Rows are points. A path goes straight from each point to the next, and from the last back to the first. The post is the endless flat space through its rows: a point in 2 columns, a line in 3, a plane in 4, and so on, so that a path can go around it. How many times does the path go around the post? Going back the other way cancels.

Post (1 x 2):
-19 -7
Path (10 x 2):
11 14
-37 26
-62 2
-37 -14
-55 34
-11 28
43 2
23 -60
-3 -46
18 -6
Times around: 0

Post (5 x 6):
16 14 -13 52 -36 36
14 -15 15 -16 10 10
-39 23 -26 -1 88 -102
14 12 -44 11 -14 42
28 -19 -6 -33 -22 -39
Path (14 x 6):
-23 -9 -25 15 -26 0
-35 22 -26 -47 37 -49
-7 25 48 -30 -27 -18
-23 -3 -5 -25 -4 -2
-19 -13 -18 8 5 -33
22 -34 -69 -7 5 13
60 -13 1 16 15 18
38 32 -45 -11 -19 -9
-35 84 -29 71 7 -28
-22 29 -25 40 -1 -20
-38 -39 -58 -19 26 -35
9 -53 11 32 11 4
34 -23 29 48 37 -1
23 -19 9 34 -31 3
Times around: 1

Post (10 x 11):
-3 42 88 2 -42 -58 50 -7 16 70 5
29 -15 -48 -14 -37 5 -26 -12 10 -26 9
-16 -43 21 -38 41 -27 -34 -7 -26 -22 37
-26 1 55 16 28 -1 -11 8 2 67 68
-19 8 70 35 5 -17 78 4 39 28 4
-18 32 76 22 -7 -65 30 -49 69 72 -12
18 -30 -21 -38 2 29 -15 -55 -36 5 -18
33 11 -80 -32 5 -26 16 -40 -15 7 -8
10 -25 -8 -59 4 13 3 -29 18 5 53
29 12 -35 -49 -9 10 3 27 25 11 -47
Path (15 x 11):
16 17 44 -37 15 -22 -1 -16 -42 -3 19
41 -28 11 -39 -21 67 -15 29 8 -8 37
20 -21 27 -39 -12 -12 15 -29 -6 63 15
-42 -30 7 -9 8 -22 14 -19 38 40 19
-50 17 14 -56 -11 -61 14 -28 1 30 16
6 36 20 -14 17 49 -19 10 31 18 -31
47 -2 9 -56 22 29 -20 -44 -26 3 -8
30 -37 17 12 39 -20 -5 -25 -31 7 -15
-4 -51 39 -48 -8 -17 -30 37 44 11 -21
-15 19 -24 -5 2 -54 2 -13 3 53 21
1 13 -2 -49 -9 -30 54 -34 15 -36 13
-1 36 17 -30 39 -9 -21 -35 5 -1 3
-47 24 2 -5 -31 -59 12 -40 31 39 51
-18 36 12 -32 -40 -36 45 13 56 40 15
-9 12 49 3 -38 -7 65 0 -17 -1 11
Times around: 2

Post (17 x 18):
29 -19 -29 31 15 26 -17 30 9 26 82 -3 47 6 -4 -5 17 -9
28 -9 15 -1 -42 24 9 -14 -3 43 -50 -29 19 -15 -36 8 -19 0
-18 -27 21 -35 26 20 24 1 -16 16 102 2 94 0 28 -11 -12 -19
43 21 -19 18 -27 -48 12 -5 45 15 -40 -6 7 -8 -30 15 -40 -37
8 -40 -6 3 57 0 -28 30 20 -7 58 12 73 27 -1 19 -27 17
13 -40 -29 20 4 11 26 24 16 33 -49 3 1 -39 -8 -6 -34 -68
9 -18 70 21 29 -17 -14 -8 -2 36 -22 -14 9 43 24 -47 3 11
43 -19 -3 15 -29 -17 -25 -34 -7 5 -69 11 21 -62 -16 -1 -17 -53
0 49 53 30 26 -9 0 18 -35 17 -36 -27 8 -14 -2 -28 -11 34
21 -27 37 -12 53 19 4 11 -28 27 76 17 49 1 -16 44 7 -51
-7 -42 6 -17 72 21 4 -36 6 14 64 32 18 6 -9 -13 -23 -1
27 -49 -15 -36 21 -4 -3 5 -53 11 99 -5 44 29 13 -7 -41 -27
-9 28 67 30 14 9 9 5 -17 -4 -11 -12 -30 31 82 -5 7 65
-46 18 106 26 14 33 -15 -1 1 -6 4 -61 -39 2 20 -4 -1 32
2 11 -14 33 -8 21 -16 -42 5 6 -75 -37 17 33 5 5 -25 -38
35 33 -2 -32 -8 22 -19 5 14 28 -75 -8 -5 -26 -27 -13 -16 -30
58 9 -27 4 12 -33 13 -20 7 -7 -59 -45 15 -16 -8 0 15 -31
Path (27 x 18):
84 34 -12 0 30 -17 -33 16 -17 -18 -34 -44 8 0 -1 19 13 30
61 -9 -31 -4 -7 -19 19 10 12 42 -57 11 2 -24 -23 33 -32 -55
15 25 79 -48 33 -16 -49 22 8 23 15 -1 22 14 -33 62 13 12
-7 -11 39 -12 11 13 18 -2 -57 26 6 8 65 -26 16 -13 -2 -47
8 -28 41 -5 -3 10 -44 -11 33 0 33 29 70 6 -61 22 -48 28
-12 -41 -19 22 -18 41 17 6 23 43 -25 2 12 22 9 -47 -74 -20
38 -37 7 -7 6 30 27 -6 -68 17 -2 -20 18 -77 14 -26 -18 5
40 33 14 -15 44 -39 9 -37 -32 32 -32 -50 -14 -40 -4 -38 7 -8
3 -9 -4 -8 31 -38 8 37 -11 37 5 -11 1 4 14 -43 -23 15
14 -53 17 -27 4 24 -26 3 -33 28 -6 23 98 -12 -57 32 -5 -26
11 36 3 27 5 20 11 32 -44 7 21 -43 55 5 36 -33 26 -22
5 -11 17 22 -34 65 -20 64 -13 -17 55 -65 21 65 9 51 -80 13
22 -50 4 3 45 -17 -3 7 14 -8 -2 11 40 -8 64 -8 -49 25
63 -33 -22 -20 38 -38 -25 33 43 42 25 21 -27 45 3 -21 -26 -9
-32 -27 -23 -17 -28 38 61 -2 -29 53 -5 -21 0 2 -13 -5 -81 -15
-12 -22 10 -22 9 -32 30 -14 -33 -1 1 25 17 26 29 -9 -64 -48
18 14 -45 28 -37 4 50 79 21 -19 -11 -4 23 -58 45 -38 -6 -13
47 -42 -8 30 -38 -21 22 52 6 5 49 34 51 -24 -25 29 -5 2
7 13 5 -11 8 1 -47 11 2 -8 24 -9 34 55 23 36 -16 -23
1 50 48 31 9 7 -11 50 -11 31 -11 24 0 -43 16 32 -2 -44
46 56 -12 18 25 13 -9 -8 -7 24 -20 -37 16 -34 -28 28 -4 -38
-10 11 22 20 24 67 59 -32 -25 6 -76 -5 -21 -72 -44 22 -65 -17
-15 -3 31 -46 60 62 40 28 -35 1 -47 -4 31 31 20 6 -50 20
1 63 53 -17 8 -12 3 37 -51 -3 0 -50 11 -9 -24 7 -13 -3
22 15 68 16 15 -7 -26 28 2 92 -20 0 4 31 -51 -36 9 -35
-12 -38 35 56 27 37 -12 -24 -24 -27 46 -2 7 1 5 47 29 -3
27 -80 -18 8 14 -53 35 -25 37 -15 50 34 -12 -39 -2 -35 -66 -29
Times around: 2
